Each row is a point. The ring and each string are closed loops that go straight from each point to the next, and from the last back to the first. Before rounding, they use only three directions, however many columns there are. How many times does the string pass through the ring? Passing back the other way cancels.
In the rows, 100 means zero.

Ring (10 x 3)
137  112  92
113  139  90
91  146  88
54  129  84
44  104  85
52  62  92
72  40  97
108  32  99
131  46  97
144  81  93
String (14 x 3)
116  87  99
112  90  73
156  95  56
177  102  96
163  109  119
159  126  81
135  125  48
110  103  91
110  99  121
145  123  113
159  128  66
157  114  62
175  102  90
142  86  121
Times through: 0
String (11 x 3)
56  69  61
34  51  69
26  49  111
41  67  123
22  78  114
12  96  84
23  106  49
58  99  54
74  90  83
68  82  99
75  84  64
Times through: 0

Ring (9 x 6)
137  139  91  111  120  153
109  161  102  119  113  151
74  158  107  128  109  132
56  134  107  132  109  111
56  86  104  131  111  87
78  53  94  125  117  81
110  41  81  115  125  90
135  52  73  108  130  108
152  94  76  105  129  137
String (20 x 6)
79  51  121  129  102  83
82  32  127  130  99  76
96  54  116  125  105  92
102  76  86  118  122  104
108  60  51  109  142  96
118  18  52  107  141  80
119  17  79  112  127  83
111  40  121  122  103  94
105  67  109  121  109  103
102  22  101  120  114  79
92  16  105  124  111  71
89  56  116  126  105  90
98  94  95  120  117  111
81  73  69  119  131  90
58  53  80  126  124  70
40  43  115  137  104  59
60  63  134  136  95  80
77  77  122  130  101  95
85  84  89  122  120  99
90  84  119  126  103  105
Times through: 2
String (24 x 6)
158  130  60  100  138  156
156  152  102  109  114  170
136  161  118  116  105  166
127  195  101  115  114  177
105  158  61  112  135  143
100  116  85  118  122  122
88  133  127  128  99  129
57  168  133  136  95  131
42  163  100  134  112  117
48  137  71  126  128  106
84  108  81  121  124  110
78  99  110  127  108  105
50  76  135  139  94  82
50  54  99  132  113  68
57  26  79  126  125  56
80  24  111  127  107  69
99  53  114  124  107  93
106  76  91  118  119  106
124  52  39  104  149  99
153  28  39  97  149  102
166  41  64  99  136  117
145  74  111  113  109  127
114  99  93  116  118  122
135  108  56  104  139  133
Times through: 0

Ring (8 x 8)
140  35  121  93  99  136  61  86
138  94  122  63  61  117  110  86
120  131  122  46  51  90  143  91
89  145  113  48  68  58  155  98
67  113  100  76  108  46  126  103
70  65  100  100  138  63  85  102
95  18  110  113  149  100  47  96
116  8  116  111  138  122  39  91
String (12 x 8)
124  173  131  16  19  82  182  91
139  131  159  12  33  110  157  90
125  97  144  43  68  107  125  92
107  92  103  81  89  88  105  93
105  129  83  81  66  75  126  91
98  124  85  82  76  70  124  93
84  158  93  59  64  48  157  98
66  172  105  42  68  29  177  103
78  131  136  35  84  54  155  103
97  96  119  67  93  80  115  97
91  127  87  79  79  63  128  95
98  169  102  45  44  58  169  95
Times through: 2

Ring (9 x 11)
77  104  65  100  66  90  105  102  131  121  41
68  113  88  107  63  97  91  93  130  125  59
59  117  105  104  68  88  85  86  133  124  74
56  115  112  92  80  67  88  82  138  122  84
69  108  106  80  102  51  102  83  141  125  88
96  99  87  76  121  52  120  88  138  133  82
106  94  72  76  123  55  129  93  137  134  71
104  89  50  77  108  61  133  104  135  127  46
92  92  44  84  86  70  125  108  134  120  32
String (28 x 11)
88  99  50  103  65  99  112  108  128  123  28
95  106  75  108  80  105  105  96  126  136  57
90  106  83  99  90  88  106  92  131  134  67
63  104  74  88  72  67  104  98  138  114  49
53  115  87  109  47  97  84  95  132  117  50
57  122  106  120  49  113  75  87  128  127  68
82  119  110  117  77  112  86  82  126  142  84
80  106  86  93  89  76  105  91  134  128  67
50  109  92  86  71  58  95  92  141  111  62
41  115  108  88  69  57  86  86  142  111  75
60  107  90  84  82  57  101  91  140  116  66
86  110  102  97  98  82  100  84  132  137  86
78  115  123  94  105  72  94  75  136  138  105
49  110  118  68  104  25  98  78  149  114  97
60  104  98  67  104  30  108  86  147  115  81
67  101  81  73  95  42  112  94  143  114  64
92  103  87  89  105  71  112  89  134  134  76
111  101  90  87  126  71  120  85  133  145  89
127  95  83  81  142  66  131  86  132  150  90
108  102  84  93  112  82  117  89  130  143  77
88  99  73  83  100  63  117  96  136  126  61
88  89  51  68  104  42  131  104  141  116  44
106  79  27  63  113  41  148  112  140  118  28
118  86  39  81  111  70  139  107  132  132  39
112  97  65  96  104  89  122  97  128  140  58
91  98  65  89  92  75  117  99  133  127  52
76  95  52  82  79  62  118  106  137  113  34
66  91  29  80  58  61  121  118  138  100  5
Times through: 2

Ring (9 x 12)
59  119  120  113  94  67  88  108  115  155  96  72
73  129  121  132  86  61  98  122  136  137  87  71
104  131  107  140  82  66  115  130  139  94  75  92
125  111  97  124  86  89  125  124  126  65  66  109
129  79  102  99  94  119  127  112  111  64  63  107
114  49  110  68  106  144  118  93  88  87  69  99
95  48  106  50  114  141  104  78  65  113  83  104
75  67  99  49  116  119  90  72  53  136  97  109
57  102  108  82  106  83  83  88  81  158  103  90
String (24 x 12)
49  96  99  63  114  86  75  74  57  168  112  102
43  92  130  85  104  88  78  91  96  181  102  62
82  97  108  93  100  93  99  100  97  125  88  93
82  117  81  87  104  74  93  91  73  121  100  125
66  116  92  87  105  72  85  89  76  143  104  110
39  109  106  76  110  72  70  80  69  181  115  91
38  83  124  66  112  96  73  78  74  187  108  71
82  86  110  84  103  103  98  95  91  127  88  92
93  97  81  74  107  95  100  86  65  107  93  130
91  64  83  42  119  125  96  68  40  114  95  131
90  5  139  36  117  180  106  76  76  128  72  66
102  40  126  66  106  150  113  93  95  107  69  79
106  88  90  82  103  106  110  95  82  92  81  120
123  80  84  79  103  117  119  96  80  70  74  130
139  49  113  86  97  150  135  109  112  55  52  97
133  39  136  94  93  157  136  117  133  67  46  69
104  78  113  93  98  114  113  105  107  100  73  91
110  89  89  85  102  106  112  98  85  87  80  120
127  36  110  62  107  159  125  93  87  72  62  103
108  12  137  52  110  177  117  88  92  104  62  69
93  50  119  63  109  139  106  87  84  117  78  87
88  73  106  71  107  117  101  89  80  119  86  99
90  92  82  68  110  99  97  82  60  113  95  128
82  100  76  65  112  90  91  78  51  121  102  134
Times through: 5
String (28 x 12)
79  112  99  97  99  78  95  99  93  128  94  103
67  99  130  106  95  88  94  108  119  148  87  64
51  111  141  119  91  73  87  114  133  170  92  46
45  127  146  136  85  56  85  123  149  177  93  37
70  142  110  133  87  48  94  120  127  138  93  83
97  119  84  101  98  76  104  102  90  101  89  123
93  105  106  107  94  87  106  109  110  110  82  95
101  112  96  109  94  83  109  110  107  98  81  108
106  106  111  121  88  89  116  121  129  93  72  89
118  100  114  125  85  97  124  126  137  79  63  88
147  93  105  128  83  110  141  133  141  40  50  102
134  98  78  99  96  103  126  108  95  52  69  136
120  92  86  92  99  105  118  103  91  73  75  125
112  75  113  94  97  119  118  108  110  89  69  92
122  50  134  96  94  145  128  115  130  81  54  69
145  41  127  95  93  158  142  119  131  50  43  81
131  95  74  90  99  105  123  102  83  56  73  141
115  95  91  96  97  101  116  105  97  80  76  118
109  103  87  96  98  93  112  103  92  87  81  121
106  96  111  111  91  98  116  116  121  94  72  91
116  115  121  146  78  82  125  139  159  81  61  76
111  145  112  163  73  54  121  146  165  84  67  83
102  142  81  125  89  55  108  116  109  92  87  123
94  114  93  104  96  79  104  105  98  106  87  111
76  105  128  117  91  83  100  116  129  136  83  65
39  119  164  141  83  63  85  128  164  189  89  14
45  131  127  122  91  52  81  112  124  175  101  61
76  128  85  98  100  63  91  96  83  128  101  118
Times through: 5
